Each row is a point. Each copy is the shape, with its points in the same order, turned, moved and blurred by noise. Is it also mirrored, or only turned?

Shape (8 x 3)
[[ 21 -13 -19]
 [-33  -6 -30]
 [-12  38 -54]
 [  4  -7  14]
 [-11 -39  32]
 [  0  59 -15]
 [ -3  -4  15]
 [-39 -26  23]]
Copy 1 (8 x 3)
[[-10 -21 -36]
 [-43   5   3]
 [-31  47 -31]
 [  8 -22  -4]
 [  1 -51  23]
 [ 13  49 -23]
 [  9 -16   4]
 [-13 -28  39]]
Copy 1 is: only turned
Copy 2 (8 x 3)
[[-13  15 -25]
 [ 31  -2 -26]
 [ 44  36  13]
 [-15 -23  -9]
 [-18 -53 -30]
 [ 25   5  39]
 [-10 -22  -4]
 [  7 -60 -33]]
Copy 2 is: mirrored

Shape (8 x 4)
[[ 55 -28   3 -22]
 [-37  -8 -26  22]
 [ 29 -24 -57  -4]
 [ 16  40 -18 -20]
 [ 18   2   8   3]
 [-47 -13 -44  35]
 [ 27  18  10  18]
 [-32  16 -11   5]]
Copy 1 (8 x 4)
[[-11   4 -28  61]
 [ 13  41 -10 -32]
 [-18  58   2  39]
 [-48   2   1   1]
 [ -5  -4 -13  10]
 [ 18  67  -1 -37]
 [ -2 -16   8   8]
 [-14  21 -14 -36]]
Copy 1 is: mirrored
Copy 2 (8 x 4)
[[ -7 -45  43  12]
 [  2  15 -35 -37]
 [-21 -58 -15 -28]
 [ 17 -31 -30  30]
 [ -3  -7   6  16]
 [ -7  12 -47 -54]
 [-15  -1  -4  33]
 [ 25  13 -31 -10]]
Copy 2 is: only turned

Shape (12 x 6)
[[ -1  -2  95 -35   3  15]
 [ 14   2   9  14  10  10]
 [-14  -8  19   3  18 -65]
 [ -1  -7  29 -58   0  -6]
 [-11  -4  15 -11  17   4]
 [ 17  33  13  20   1  11]
 [ 18   9  17  19 -23  16]
 [  2  -8  21 -32 -14   5]
 [-13   5  10  -5 -13 -18]
 [ -2  -5   4  -5 -10 -16]
 [-22 -10  10  -4  -8 -25]
 [ 17  -2   4  29  -1 -18]]
Copy 1 (12 x 6)
[[-47  61  64 -13  17   7]
 [ 11   6  14  -8  10  -9]
 [-31 -43  37 -34 -17  16]
 [-44  36  17 -13 -35  -2]
 [ -7   3  26   4 -13 -15]
 [  4  -2  -5  -7  37 -10]
 [  8  19  -7   1  26  12]
 [-21  27  12  -2 -17  10]
 [-22 -12   8   0  -3  16]
 [ -8  -9   9  -6 -12  18]
 [-25 -18  24   3 -17  18]
 [ 10 -20   5 -24  14  14]]
Copy 1 is: mirrored
Copy 2 (12 x 6)
[[ 21 -45 -72  13 -44 -19]
 [ -1 -17  12   0  -3 -10]
 [-14   4   0  78 -10 -13]
 [  5   8 -45  19 -37  20]
 [  5  -2 -18  15   3  -2]
 [-26 -37  12  -5  -4  -5]
 [-21 -19   8 -16 -22 -23]
 [ -4   6 -27   2 -33   2]
 [-28   6 -13  23 -15 -10]
 [-18  11  -2  19 -18 -10]
 [-20  18 -15  32 -10 -18]
 [-15  -9  30  19 -12 -23]]
Copy 2 is: mirrored
Copy 3 (12 x 6)
[[-65 -31 -19  17  32 -32]
 [  6   0  26  -6  17   0]
 [ 39   6 -34  15  -5 -29]
 [-23 -50 -14  17 -12   0]
 [ -4 -14  -4 -12   6   0]
 [ -4  20  27  10  23  20]
 [-16  16  40  11   4   1]
 [-21 -29  10  13 -14  -1]
 [  0   5  -4  11 -18  -1]
 [  7  -3   9   8 -18  -4]
 [  6   2 -11   1 -26 -13]
 [ 23  17  27  11   4 -11]]
Copy 3 is: mirrored
